Every row gives one point. The window is the flat piece filled in between its corners: a triangle in 3 columns, a solid with four corners in 4, and so on. A path goes straight from each point to the next, and from the last back to the first. After which points does the path pass through the window?

Window (3 x 3):
[[-12,5,-46],
[-7,-23,-1],
[0,48,46]]
Path:
(1): [24,37,18]
(2): [-29,-2,64]
(3): [-40,42,20]
(4): [24,5,27]
(5): [28,-22,-43]
(6): [-54,-6,-45]
(7): [-14,36,41]
(8): [38,67,-9]
(9): [10,20,-57]
(10): [-52,12,-21]
(11): [-44,26,22]
(12): [11,57,16]
(13): [37,-27,33]
(14): [-32,19,20]
(15): [-13,51,67]
(16): [32,38,52]
Through the window after points: 3

Window, 6 rows:
[[50,66,-55,-30,44,-33],
[-72,-14,-78,-1,-20,59],
[-4,66,-49,46,14,-2],
[42,-32,42,-2,-15,3],
[-2,8,-83,47,7,37],
[15,-52,30,-28,41,-27]]
Path:
(1): [4,-5,-23,-6,-15,-23]
(2): [-13,-40,-34,-7,-10,-41]
(3): [24,41,2,-31,44,46]
(4): [40,6,11,8,22,13]
(5): [43,3,-56,11,-17,-42]
(6): [69,12,-65,-6,-2,-44]
(7): [-7,31,-19,-15,52,8]
(8): [31,3,9,-10,23,17]
(9): [24,-30,19,33,-52,-23]
(10): [18,-36,-45,-7,3,-13]
(11): [-15,39,17,-35,28,53]
(12): [49,1,-8,17,47,19]
(13): [-14,45,1,-13,-30,-93]
(14): [9,8,-48,-23,25,-34]
(15): [12,30,-44,2,50,8]
(16): [49,-6,16,45,28,81]
Through the window after points: 6, 8, 16

Window, 8 rows:
[[-24,-37,-44,27,3,0,-12,25],
[-18,2,-26,-32,11,18,-26,-73],
[25,51,-14,17,17,-15,-17,10],
[40,-23,-13,-8,-35,-45,55,-11],
[9,14,-18,36,-39,-3,-3,-73],
[-23,-33,-95,-52,-1,28,34,23],
[-50,6,-14,45,-18,-58,14,4],
[-62,-15,-28,0,1,25,12,61]]
Path:
(1): [-1,10,-22,2,-17,-11,-19,-1]
(2): [-38,1,-33,-33,-43,12,-33,-15]
(3): [-15,-11,-23,10,59,15,23,-21]
(4): [-14,-14,-26,49,25,10,35,-48]
(5): [-6,1,-27,-26,-54,-15,-3,18]
(6): [-31,-10,-66,-33,-22,4,5,25]
(7): [-16,-33,-55,-1,12,16,27,10]
(8): [-29,-25,-54,-4,21,19,52,-14]
(9): [-38,-31,-57,-36,-26,14,3,27]
(10): [-44,-4,-22,-20,-24,6,-9,34]
(11): [-23,-27,-46,36,28,21,56,23]
(12): [9,42,-22,7,41,-3,3,-18]
Through the window after points: 2, 4, 6, 10, 12

Window:
[[8,-17,0,-10,6,-7,-4,12,-55,4,2],
[-29,7,14,21,-9,25,19,-42,-12,-30,8],
[16,-9,-14,-1,8,-17,10,-13,-1,65,3],
[20,10,23,-6,-8,18,4,-6,-30,-7,29],
[7,8,34,8,-45,17,-38,15,2,8,-22],
[34,-52,1,4,5,9,20,-8,-11,4,19],
[-3,42,-4,-26,-21,-95,40,24,28,-19,-15],
[35,3,-11,8,14,-28,-7,-15,-8,16,-8],
[-5,-20,51,-28,38,6,-72,27,27,11,33],
[13,1,33,-20,-16,-45,19,-12,-10,-3,-15],
[9,-17,-21,-31,-45,13,-8,-52,8,4,14]]
Path:
(1): [8,-17,-2,6,0,-21,-5,-11,-14,14,15]
(2): [11,-6,4,3,-8,-14,-14,1,-13,16,14]
(3): [14,17,40,-32,-13,37,31,-4,14,-37,-3]
(4): [18,10,-3,-16,3,-5,11,-4,10,2,-17]
(5): [-13,-30,13,9,-2,-46,-24,-3,-38,26,24]
(6): [9,-11,9,25,-14,-13,1,-17,-25,0,9]
(7): [-23,21,11,-46,11,26,13,-1,-2,-22,-1]
(8): [14,2,19,-40,18,-2,18,9,7,-6,4]
Through the window after points: 6
